Each row of a before or after table is a point. One or more steps were done to the points. Then noise was added and the rows were shuffled. The steps act on columns, c1 being the first. Name the steps. A step turns or swaps two columns, mirrors them in a line or flattens them onto one, adds a multiple of one to another, or multiplies or shifts one. Angles are multiples of 10 degrees, from the lower column toward the higher: turns from -170 to 170, lines from 10 to 170 but not 90. Use the fewest steps. Two steps may share a column if one is a turn and the other turns, adds or multiplies; they go together, in the order done. Otherwise the lowest column goes first.

Before:
[[-35 -42 -40]
 [ 13  29   9]
 [  0 -28  40]
 [-14 -19  37]
 [ -1  44 -13]
 [-11  36   4]
 [-15  56   0]
 [  4  21 -27]]
After, 8 rows:
[[  0 -24  18]
 [ -2  38  29]
 [ -2  40  15]
 [ 11  27  27]
 [-11  54  37]
 [-23 -43 -67]
 [-13 -19  19]
 [ -2  21  -8]]
Steps: multiply c1 by 0.7; add 0.7 times c2 to c3

Before, 14 rows:
[[ 15  31  18  -2  22  41]
 [-52  12  11  10  -5  28]
 [ 13  -8   1  52  24 -15]
 [ 16   2  45  28 -35  35]
 [-33  -6   0  20  27  14]
 [  9  39   5  12  13  -9]
 [ 13  -5   6  72  17  -2]
 [-12  37  -2   5  19  37]
 [-25   6  -1   0 -73  -8]
 [  6 -76  30  17  16  -6]
 [-18  16  -7  47 -33   0]
 [  5   8  14  -3 -20  42]
 [-77  41  12  -3   7  42]
 [  6  42  81   4  17  16]]
After (14 x 6):
[[-52  13  10  10  -9  28]
 [-17  15 -19  48 -29  -1]
 [ 12  -5  12  73  14  -2]
 [  6  41  82   4 -12  15]
 [ 12  -7   9  52  23 -16]
 [ 16  31  23  -2  15  39]
 [  9  39   9  11  12  -9]
 [-33  -4  10  20  25  14]
 [  5   9   6  -4 -22  42]
 [-77  40  13  -3   2  43]
 [ 16   1  30  28 -48  35]
 [-11  38   6   4  18  37]
 [  5 -77  34  17   5  -7]
 [-26   7 -25   0 -68  -8]]
Steps: turn c3 and c5 by -20 degrees

Before, 14 rows:
[[ -3  17 -13 -21  24  51  -6  37 -23]
 [ -3  14  -6  12 -10  50 -15  43  37]
 [-25  22   0 -14 -14  15  16 -47  11]
 [  0 -16 -25  25  43  57  22  22  16]
 [-40  20  19  38 -30 -29  -1 -59  -9]
 [-26  29 -44  10  16  34 -26  26 -10]
 [  5   0 -54 -20  40  26 -28  21  34]
 [ -7 -75  16 -22  38  44 -42  50   4]
 [ 12 -70 -17  10 -24  23  -2  30 -11]
 [ -2  15  37   7  -8 -17   8 -54  18]
 [-31 -58   6 -49   4   5   4  52  17]
 [ 28  13  33  29 -32 -39  11 -38 -13]
 [-31   0  -6  -8  30  -8   6  43   6]
 [ 11  10  21  -2 -28 -20  23 -65   3]]
After (14 x 9):
[[  1  14 -10  45 -11  49 -14  13  39]
 [ -3  18  36 -53  -8 -19  11   6  19]
 [ -9 -73  13  51  37  44 -38 -21  -1]
 [ 10 -70 -14  29 -28  26  -3  10 -13]
 [ -1  15 -14  34  21  54  -9 -19 -24]
 [ 31  13  31 -34 -35 -39   7  33 -10]
 [ 10   6  24 -69 -30 -21  22   0   1]
 [-32  -1  -5  46  30  -5   4 -11   5]
 [-24  29 -43  23  17  37 -29   6  -8]
 [-30 -55   2  57   3   4   1 -47  17]
 [ -2 -14 -22  25  41  57  18  26  13]
 [  2  -1 -55  20  37  26 -30 -21  35]
 [-23  21   0 -48 -13  13  19  -8  15]
 [-41  18  18 -60 -32 -33  -3  37 -10]]
Steps: swap c4 and c8

Before (10 x 12):
[[-25  17  20   2  -2   1  -2  -3 -33 -13   6  21]
 [  0  36  16 -35  -9 -17  -7   2   8 -23  24 -22]
 [ 15   1  29 -10  12   0  -3 -21 -10   8 -14  16]
 [ -5  25  19 -27  -5 -56  13  -7  -7   2 -20  -3]
 [ 46  12  -4  58   3  43   0  42 -12  25 -28 -19]
 [  7  13   4 -14 -27 -35 -27 -17 -17 -18  10  -7]
 [-12  13  -4 -30  -4 -17 -19  11  -8  10  -2  19]
 [-58 -20  71 -15 -33  80 -27 -20 -33 -10 -13 -54]
 [-30  14  -9  -7  12 -34  -3 -17   1  17  28   6]
 [-26  12   3  -2  17 -13 -22 -15  -2 -19 -18  11]]
After:
[[  4 -22  -2 -28  -4  33  -1  47 -16   3 -31  13]
 [ 17  -8  23   3  14 -18 -16  16   0   5  -3  13]
 [-50 -15  92 -57 -32 -63 -34 -43  20  -8  21 -28]
 [-22  31 -28 -16  13   9   4  43   5  17 -11  18]
 [ -2   2  -9 -18  -4  20 -12   7  18  11 -15  35]
 [-24 -15  -7  -4  17  -3  -8  17  17 -19 -13  17]
 [ 14  14 -16 -13 -28   9 -23  34  23 -20 -11   2]
 [ 13  29   8 -36 -10  10   9  15   8 -23 -32  -1]
 [-20   8  14   0   0  -6 -36   5  -1 -18 -16  21]
 [ 23 -24  24  49   1   6 -15 -54  -3  28 -21 -53]]
Steps: turn c1 and c4 by 20 degrees; turn c4 and c12 by -30 degrees; turn c2 and c11 by -80 degrees; turn c6 and c8 by -130 degrees; add -0.5 times c8 to c3; turn c7 and c9 by -80 degrees

Before:
[[ -2 -13   8  20  14 -13 -33  38 -10 -57 -31 -11 -40  24  13  10  17  29]
 [ 27  28  23 -11 -23   0  -9  24 -16   6  28  -4   2  19  13 -39 -41 -54]
 [-31 -15  20   3  32 -13  -4  42  -6 -15   4 -37 -22  -8  44  32  15  52]
 [ 42   9  34  -6  -8 -10 -34   0 -30  16  18 -27   6  23 -14  -6  12   6]
 [ -4  36  71  10 -17  -9 -21   1  -1  23   9  -7 -12  26   4 -16  -5 -40]
 [ 19  16  35 -16 -40 -19 -46  -6   1  11  13   6   6   1  32  -1 -22 -15]
 [  7  -4  20 -13  22  -8 -41  59  -4 -15 -18  -9 -41 -22   2  22  11 -10]
 [ 23  24  17  -9 -19  18 -52  -5  23  16   8 -10  11   7 -37 -44 -31 -16]
 [ 42  34  58   0  -9  -2 -32  -1 -16   9 -12  -4   1 -17   2 -55 -35 -23]
 [ 54 -37 -28 -46  20   4  32 -26  18  20  11  95   9  -3 -53 -12  -3  55]
 [ 24 -23  19   8  36 -27 -41  42  25 -18   6 -21 -48  14  25  -8  35  37]
 [ 60  -9 -17  12  -1   2   9  18  24   3  15  79  36 -18 -51 -23   8  28]
 [ -8  15  37  -2 -14 -40 -41  22 -29  31  13   9   9  12  -2 -34 -44 -25]
 [ 13  54  14  -7 -21 -51  -1  15  -3  15  -2 -15  -6   9   2 -15 -17 -12]]
After, 14 rows:
[[ 55   4  -5 -46  21   5  30 -27 -29   3  10  95   9   3  52  10  -5  55]
 [ 60   4 -10  12  -2   2 -10  18 -22  24  16  78  40  10  49   7 -16  27]
 [ -7 -11  20   0 -15 -41 -28  22 -33  -8  13  10  -2  16  10 -41  43 -26]
 [ 23 -15  24  10  36 -29 -27  42   0  26   8 -22 -46 -21 -31  19 -31  35]
 [ 24  -2   2  -8 -19  18 -43  -6 -45  28   8  -9   2  13  40  -1  24 -15]
 [ -4 -21  37   9 -17  -9   6   1 -25  -5   9  -7 -26  11  -3  -9   5 -41]
 [ 40 -16  28  -2  -7  -1 -49  -1 -34  24 -12  -5   9 -12   5 -42  37 -23]
 [ 41 -15  22  -6  -8  -9 -13   0  -7 -16  18 -28 -10  22  11 -28 -15   7]
 [-30 -11  24   2  32 -13 -11  43  33 -13   3 -36 -12 -21 -46   9  -7  51]
 [ 26  -2   6 -11 -24   0  11  23 -21  17  28  -2 -10  19  -6 -33  42 -53]
 [ 12   8 -13  -7 -22 -50   8  15 -19   0  -1 -13  -9   5   3 -10  18 -14]
 [ 18 -11  20 -15 -40 -18 -46  -6 -10  -4  12   6   3   6 -27   0  31 -14]
 [ -3  -6  12  21  14 -13 -11  38  53  24 -31 -13 -46  -8 -15  -4 -15  29]
 [  8  -9  19 -13  21  -8 -63  59  24  -5 -19 -10 -17 -42  -4   8 -11 -11]]
Steps: flatten c2 and c3 onto the line at 120 degrees; add 1 times c14 to c7; turn c13 and c14 by 40 degrees; turn c9 and c16 by 60 degrees; turn c9 and c10 by 130 degrees; turn c15 and c17 by 170 degrees
